Rows are points. Examples show where two turns around zero, p and q, send a point. Where does a point land after both, in the order given? Backwards means that the second turn is done in reverse. Each puzzle has new turns, and all numbers are rounded.
In the rows, zero is written as 128.

Turn p:
[152 154] -> [152 154]
[ 70 101] -> [ 70 100]
[162 129] -> [162 129]
Turn q:
[121 146] -> [109 124]
[137 168] -> [ 90 143]
[162 134] -> [128 163]
[92 63] -> [186  82]
Where do these land?
q, then p: [180  98] -> [166 175]
p, then q: [ 75 124] -> [124  75]
p, then q: [147 124] -> [135 146]
q, then p: [110 167] -> [ 87 116]

Turn p:
[158 143 106] -> [142  98 151]
[ 76 170 128] -> [102 104  72]
[ 92 112 121] -> [ 92 142 117]
[151 145 106] -> [137  98 145]
[163  69 179] -> [167 199 156]
Turn q:
[129 113 110] -> [116 148 133]
[ 52 154 131] -> [103  73 181]
[202 130 124] -> [174 172  89]
[130 115 148] -> [119 120 107]
Where do these land?
p, then q: [ 69 149 138] -> [107 150 184]
q, then p: [102 135 139] -> [120 156 130]
q, then p: [169 114  99] -> [146  81 114]
p, then q backwards: [136 163 132] -> [134 146 159]
p, then q: [ 99 121 173] -> [159 143 170]
q, then p: [193  86  87] -> [139  46 100]

Turn p:
[ 85  82 155  85] -> [152 193 165 148]
[135 138 121 130] -> [130 117 122 122]
[185 110 140 171] -> [ 71  88 153 124]
[ 73 107 138 129] -> [129 182 116 151]
[167 210 129 121] -> [164  48 103 134]
[123 121  84 131] -> [124 140 109  89]
Turn q:
[177 188 149 185] -> [115 225 124 134]
[107 142 128 153] -> [134 141 149 152]
[146 127  90 103] -> [124 111  83 136]
[118  71 122 124] -> [168  91 131 108]
[ 91 113 152  75] -> [ 98  72 155 111]
Where do these land?
q, then p backwards: [184 151 105  95] -> [ 97 141  89 179]
p, then q: [157 131 111 171] -> [143  79 143 140]
q, then p: [ 92  89 151 134] -> [121 124 182 148]
p, then q: [102 121 174 172] -> [157 152 163 174]
q, then p: [105 148  99  68] -> [ 93 190 114 117]

Turn p:
[150 100  98  89] -> [166 168 145 147]
[ 57 142 135 152] -> [107 111 112  58]
[167  86 102 157] -> [185 102 127 158]
[ 98 137 173 106] -> [ 84 133 159 104]
[169 175 133 135] -> [ 97 127  98 174]
Turn q:
[174 139 157 177] -> [169 117 182 100]
[101  87  82 131] -> [ 71 134 137 162]
[167 120 100 141] -> [113 154 162 106]
[120 110 156  78] -> [151 156  90 158]
[112 107 106 119] -> [100 136 123 148]
[ 94 206 167 123] -> [164  70  74  92]
Where do these land?
p, then q: [145  94  77 135] -> [137 162 163  87]
p, then q: [146  93 154 108] -> [175 114 141 137]
p, then q: [150 126 140 166] -> [116 134 161 157]
q, then p: [126  93  99 100] -> [106 119  90 100]
q, then p: [ 50 143 134 166] -> [197  96 161  97]
p, then q: [146 123 147 121] -> [142 109 139 138]
p, then q: [132 224 145 101] -> [ 67  56  91 128]
